Every row gives one point. Any point is a mix of the corners, with weights that add up to 1. It lies inside the corners' shape when no weight is negative. Is each point inside? If not, which corners have a negative weight?

Corners:
(1): [ 2.1  1.3 -3.2]
(2): [ 0.2 -7.1  3.8]
(3): [-1.5  2.7 -1.1]
(4): [-6.0 -5.5 -2.1]
Points:
[-0.3  2.8 -2.9] -> outside (2)
[ 1.6  0.6 -1.1] -> outside (4)
[ 0.0 -4.8  1.7] -> inside
[-1.6  1.7 -1.0] -> inside
[-3.3 -4.5 -0.3] -> inside
[-5.3 -5.0 -1.9] -> inside

Corners:
(1): [ -2.5  -2.9   0.5  -3.4   2.6   1.2 -10.9  -3.5  -2.5]
(2): [-3.6 -1.3  0.4 -3.3 -0.8  3.7  0.6 -3.2  4.0]
(3): [-1.1  5.1  2.3 -2.8  1.7 -1.7 -2.8 -4.9  5.7]
(4): [ 2.3  4.3 -0.1 -4.8  3.3  1.0 -0.7  4.6  2.2]
(5): [ 4.3 -0.9  0.4  0.8 -2.3  2.5 -0.9 -4.6  4.7]
(6): [  4.7   5.5  -1.1   0.4  -0.5   3.6  -0.2  -2.1 -11.9]
(7): [ 4.4  1.2  6.2 -0.7  1.2  3.3 -1.5 -1.6 -0.2]
(8): [ 0.9 -2.2  1.7  3.0  2.7  0.6  2.0 -4.6  3.2]
(9): [-4.3  1.3  0.3  2.1 -1.5  3.2  0.4  1.9  4.4]
(10): [ -1.7  -0.5   7.3  -2.1   0.1 -11.0   1.7  -1.6   5.1]
Points:
[ 0.1  0.3 -0.5 -0.9 -1.0  5.1 -4.4 -3.1 -1.0] -> outside (4, 8, 10)
[ 0.3  2.8  1.7 -2.6  0.9  0.6 -1.9 -0.9  1.9] -> outside (8)
[-0.7  1.7  2.3 -1.4  1.6 -0.9 -1.4 -1.9  0.6] -> outside (5)
[ 1.5 -1.3  0.3  0.8 -0.5  7.8 -2.5 -4.1 -1.1] -> outside (3, 4, 10)
[-2.9  1.3  3.0 -4.4 -0.2 -1.3 -2.2 -1.0  7.6] -> outside (6, 8)
[ 0.2  0.2  2.0  0.1 -0.3  1.6 -1.9 -3.7 -1.1] -> outside (4)

Corners:
(1): [ 3.4 -4.2  4.0 -3.0 -0.4  4.0  0.4 -2.0 -7.4  1.3  4.8  0.9  2.1  1.1
  2.5  4.0 -5.5 -0.6 -6.4 -4.6]
(2): [ 2.6  0.5  1.5 -5.4 -1.2  2.4 -1.4  0.1  0.9  3.5  4.7  2.5  4.5 -0.9
  0.0  2.0  1.9  5.1 -6.2  0.3]
(3): [-3.1 -2.2  4.2  4.8  3.0 -4.8  0.6  6.7  5.4 -1.7 -1.8  4.6  2.3 -0.8
 -2.6 -4.3 -1.6  0.2 -0.7  4.6]
(4): [ 0.0 -0.5  7.1 -5.8 -2.4 -4.7 -1.2  4.6 -0.4  4.7  1.9  0.3  0.4 -0.2
  1.3  4.6 -1.9 -1.8  0.9 -2.2]
(5): [ 5.1  2.1 -2.8 -1.8  4.8  7.6  2.1 -3.9 -7.9 -3.6 -2.5 -0.7  2.9 -0.2
  1.0  1.9  3.6 -5.9  4.5 -0.8]
(6): [ 3.2 -1.4  1.4  1.5 -1.1  4.3 -3.3  1.2  4.1  3.8 -1.9  1.3  3.3 -0.1
 -2.6  3.6 -4.1  1.0 -2.6 -3.5]
(7): [ 1.0  0.4  1.0  0.3  0.2  3.5 -0.9 -0.4 -0.6 -1.2 -0.3 -5.0  8.5  7.3
  1.7  4.4 -1.1 -5.6 -0.3 -0.7]
(8): [ 1.0  1.3 -5.6  4.3  3.1  3.6  0.1 -1.6 -2.2 -3.7 -4.5  1.8  2.6 -0.7
  8.6  4.4  3.3 -8.3  1.8 -3.3]
(9): [ 2.2  1.7  5.0  3.2  2.5  0.2 -3.1 -1.5 -4.4  2.5 -1.4 -3.6  4.1  0.3
  3.8  0.1 -0.1  2.2  0.0 -3.2]
(10): [ 2.8 -2.0  0.5 -1.1 -1.7  5.0 -3.4 -1.0 -3.4  4.5  2.5 -0.4  0.1 -0.3
  7.5  2.2 -4.4 -6.0 -1.3  1.5]
(11): [ 0.3  0.1  7.3  3.2 -2.7 -2.2  1.3  2.1  1.8 -4.7 -5.5  6.1 -1.8  4.5
  0.3 -0.3 -0.2  2.0  2.0  3.8]
(12): [-1.0 -3.1  1.1 -0.3 -7.3  0.1 -1.2 -1.7 -3.0  5.0  0.4 -3.0  6.3 -2.7
  2.0  3.9 -7.7 -0.3 -3.9 -1.2]
(13): [ 4.2  2.9 -3.1 -0.5 -1.7 -0.7 -8.1 -3.3 -3.6 -3.4  1.9 -0.3  3.6  0.2
  1.6  3.6 -1.6 -1.1  1.3 -2.8]
(14): [ 0.0  0.8  0.6  3.0 -2.1  3.2 -3.2 -6.4 -6.3  0.6  7.9  0.5  7.0 -1.7
  3.7  6.7  0.0 -1.3  7.0 -1.5]
(15): [-8.2 -2.8  4.7  1.5  3.2 -2.6 -2.2 -1.3  4.2 -3.8 -8.6  3.2  2.3  8.1
 -6.7 -4.4  5.2 -0.7  1.1  3.6]
(16): [ 1.0  1.1  1.5 -0.7 -1.0 -5.8  3.2 -2.1 -1.8  9.2  4.0  0.9  3.9  2.9
 -0.4  5.3 -5.2  3.1 -1.0 -1.8]
(17): [-2.4 11.9 -0.6 -0.5 -3.7  6.2 -2.6 -4.9 -5.0 -1.8  3.7 -0.5 -1.9  2.3
  0.6  6.5 -3.4 -5.2 -1.9 -4.1]
(18): [-4.5 -1.7 -3.5  0.4  0.3  2.1 -1.2  5.0  2.9 -1.0 -1.0  2.7  0.5  2.4
 -0.5 -0.9 -3.3  7.3  1.7 -2.9]
(19): [-3.4 -3.3  0.2  6.7  2.2 -7.2  2.2  3.6  9.6 -5.6 -2.5 -0.1 -4.7  4.8
 -3.9 -4.9  7.2 -3.1  4.2  3.3]
(20): [-1.8 -5.4  2.6  5.4 -2.6 -1.5 -3.4  7.2 -2.9  0.1 -0.8  6.8  1.6  3.7
 -6.1 -5.4  4.9  2.3  0.7  3.5]
(21): [-6.5 -9.2  2.1  2.8  2.9 -3.3 -0.2  5.0  0.7  0.4 -2.5  1.1 -3.3  5.7
 -2.7  4.7  4.4  3.3 -0.1  8.2]
Points:
[-1.4  0.0  0.7  1.3  1.0 -0.9 -1.3  0.9 -0.2 -1.3 -0.9  2.9  0.1  1.9
 -0.2  0.3  2.5  0.7  2.1  1.1] -> outside (1, 6, 7, 12)
[-0.5 -0.7  1.7  1.5 -1.0 -0.3 -1.7  0.7  0.3  0.8  0.3  0.9  1.8  1.6
  0.6  1.5 -1.0 -0.2 -0.7 -0.3] -> outside (5)
[ 1.9  0.0  0.8  0.3 -1.1  2.1 -1.3 -0.6 -2.9  1.2  2.2 -0.2  2.7  0.9
  2.1  3.9 -1.2 -0.8  0.1 -1.6] -> outside (3, 15)
[-1.5 -1.4  2.4  0.2  0.3 -1.2 -1.1  3.8  0.8 -2.5 -2.2  1.6  0.9  2.9
 -1.6 -1.0  2.4 -0.2 -1.0  1.5] -> outside (6, 10, 14, 16)
[ 0.2 -0.9  1.6  0.6  0.4  0.6 -0.6  0.8 -0.7  0.3 -1.2  0.7  1.6  2.3
  0.5  1.2 -0.7 -1.1 -0.7  0.3] -> outside (14)
[ 5.4  0.2 -5.1  2.4  4.1  4.3  1.4 -2.5  1.1 -4.5  2.0  1.0  1.7  1.4
  3.9  4.9 -0.3 -2.2  3.2  0.2] -> outside (4, 9, 12, 15, 17, 20)
[ 0.2 -0.2 -0.3  0.6 -0.7  0.9 -1.5 -0.5 -1.1 -0.8 -0.2  0.7  2.4  1.4
  0.8  2.6 -0.6 -2.2  0.2 -0.5] -> outside (9)
[-0.2 -0.3 -0.3  1.2 -0.2  1.8 -1.7  0.7  0.2  0.1 -0.8  1.2  2.2  1.0
  0.8  2.1 -1.4  0.0  0.0 -1.7] -> inside
[-0.1 -0.5  2.7  1.6  0.7  0.1 -1.1  0.3 -1.2 -0.1 -1.3  0.4  2.1  2.1
  0.7  1.2  0.3  0.1  0.3  0.3] -> inside

Corners:
(1): [  0.3  -2.4  -2.8   1.0   1.1   1.6   5.2  -4.4  -7.2  -1.4   2.4   4.5
   2.8   4.2  -1.5  -0.2   1.1   5.0 -11.3   4.5]
(2): [  5.1  -2.4   0.5  -7.9  -7.4   0.9  -2.8 -10.1   1.3  -4.3  -0.1   3.0
   1.2   3.6  -1.1   1.7   1.5  -1.3   4.7   1.9]
(3): [ 1.8  0.9 -1.2  3.3  0.9  3.0 -0.9  1.8  1.3  2.3  1.3  1.9 -0.1  3.4
  1.8  3.7  2.8 -3.1  3.2  1.9]
(4): [ 6.2 -4.6 -0.5  2.6  0.7  4.7 -3.0  0.1 -5.3  3.5 -1.4  4.5 -1.1  5.5
 -0.7  1.6  0.2 -1.1  4.8 -2.5]
(5): [ 6.3  5.2  4.4 -1.1  0.9  2.6 -2.4 -1.5 -2.3  0.8 -1.0  3.6 -2.3 -1.0
  0.6  0.2 -0.6  0.2  5.3 -2.2]
(6): [  5.5  -1.2  -3.1   1.3   2.1  -0.4  -2.2  -3.5   0.8  -6.0 -11.9   3.6
  -1.3   0.1  -2.4   3.2   0.5   0.9  -2.2   0.5]
(7): [ 5.9 -1.1  4.2  1.6 -3.4  3.8  2.5 -2.9  1.1 -7.8  2.0  1.2  1.6  3.6
 -3.0 -1.7  2.3  1.5  1.7 -1.7]
(8): [  0.3  -2.8   1.0   2.0  -1.8   7.4  -1.1   2.4   0.2   3.5   0.6 -14.0
  -0.6   2.7   3.8  -1.8  -6.8   3.4   3.6   2.1]
(9): [ 4.7 -2.2 -2.1  2.0 -3.4  4.3 -4.0 -2.8  0.9  1.6  4.4  1.2 -2.0 -2.1
 17.1 -3.4  5.9  0.6 -3.9  1.0]
(10): [-0.2  1.6 -1.3  1.7 -0.1 -4.7  5.2 -1.8  3.1  2.8 -5.7 -1.5 -2.0  0.9
 -1.9 -1.1  0.7 -1.9  2.9  0.2]
(11): [-2.7 -1.7  3.4  3.0 -1.0 -6.0  3.2 -2.4  5.6  4.7  1.5 -3.4 -2.4  2.4
 -2.2  4.9  4.5  7.0 -8.7  0.0]
(12): [ 3.8  5.0 -3.4  1.2 -1.6  0.1 -3.1 -0.7  2.4 -3.1  1.7  3.3 -1.5  4.0
  1.2  3.7  4.0 -1.5  2.2 -3.8]
(13): [-3.4 -2.0  2.8  1.3  4.1  3.7 -0.5  0.2 -6.5 -7.0  1.9  3.8  0.1  4.7
  1.0  0.9  6.1 -4.8  5.3 -1.0]
(14): [-4.8  0.8  3.5 -3.0  3.1  0.9  6.3  2.0  0.4  2.5  1.2  4.6  1.2  3.2
  1.7 -1.4  2.5  0.5  2.8 -1.3]
(15): [ 0.9  1.5  2.7 -1.8 -1.0 -7.2  1.4 -0.1  2.3  0.7  3.3  1.4 -3.5  3.3
 -1.4  2.3 -0.1 -0.4 -3.1 -0.4]
(16): [-0.3 -3.6  0.3  1.6 -5.4  3.2 -1.6  5.1 -8.2  2.3 -0.3  4.4 -3.4 -5.2
 -2.0  1.8  4.6  0.3 -7.1  1.8]
(17): [ 4.3 -1.6 -3.1  1.3  1.3  3.5 -2.2 -3.6  1.3  0.5 -2.7  2.3  4.1 -0.6
 -3.5 -0.8 -2.8 -3.3 -2.0 -3.6]
(18): [-0.3  7.1  5.9  1.9  4.9 -4.1 -3.7  2.3 -0.3  2.3 -2.6  5.3  8.8  6.4
  2.0 -0.7  2.0  0.0  5.1 -8.9]
(19): [ 6.4 -2.3 -2.0 -1.5 -1.1 -1.8  0.5 -2.1 -2.7 -4.1  2.8  2.7  0.5 -0.8
 -0.8  4.6 -0.7  3.5  3.4  0.9]
(20): [  5.6  -0.8   8.5 -21.3   1.4   2.0   2.6  -5.2  -3.5  -1.6  -2.4  -2.0
   3.1  -0.7  -3.6  -3.6   0.2  -2.5   8.2  -0.1]
(21): [ 2.2 -0.2 -1.2  2.5  2.0 -3.2 -0.1 -0.6  2.5  4.7  3.3  1.0 -2.7 -3.8
  0.4 -8.6  2.1  8.7 -0.9  2.8]
Points:
[ 1.3 -1.1  0.9  0.0 -1.0  0.0  0.1 -1.4 -0.7 -0.1  0.6  1.5 -0.7  1.2
 -0.1  1.2  2.6  1.2 -0.8  0.1] -> inside
[ 2.5  0.1  2.2 -1.8 -0.2 -0.4  0.5 -1.2 -0.2 -0.7  0.7  1.1 -0.1  2.0
 -0.5 -0.1  1.0  0.4  1.0 -0.6] -> inside
[ 4.1  0.6  1.6 -0.8  1.0  1.8 -1.1 -1.1 -0.8 -0.3  2.6  0.4  1.2  2.3
  2.0 -0.5  0.9  1.0  1.6 -1.6] -> outside (2, 6, 10, 14, 16)
[ 1.4 -1.5  0.8 -2.1 -1.2  1.6  0.5 -1.9 -2.1  0.0  1.3  1.4 -0.9  1.8
  1.3  1.3  1.4 -1.0  0.7 -0.2] -> outside (3, 6, 7, 18, 21)
[ 4.3 -1.1  0.5  2.8 -1.4  1.9 -2.8 -1.0  1.0  1.1 -0.3  1.8 -0.7  0.6
  2.0  0.4  1.5  3.2  0.1 -2.1] -> outside (1, 3, 10, 13, 15, 20)
[ 2.8 -0.7  1.0  0.1 -0.7  0.2 -0.8 -1.2  0.1 -0.6  0.2  0.2 -0.4  1.1
  0.4  0.8  1.4  0.7  1.3 -0.5] -> outside (1, 14)
[ 2.0 -1.1  2.0 -0.2 -0.4  1.2 -0.3 -0.3 -2.0 -0.4  0.5  2.0 -0.3  1.3
  0.4  0.5  2.2  1.4  0.2  0.3] -> outside (10, 12, 17)
[ 2.9 -1.2  0.7 -0.7 -0.1  0.8  0.5 -2.6  0.1 -1.1  0.0  0.9  1.0  2.8
 -0.4 -0.6  0.6  0.9  1.3 -0.9] -> outside (3, 5, 16)
[ 3.5 -1.3  0.6 -0.9 -0.2  0.3  0.8 -3.8 -0.9 -3.4  0.3  0.3 -0.6  2.7
 -3.1  0.7  0.0  1.0  0.5  0.1] -> outside (3, 9, 14, 16, 18)
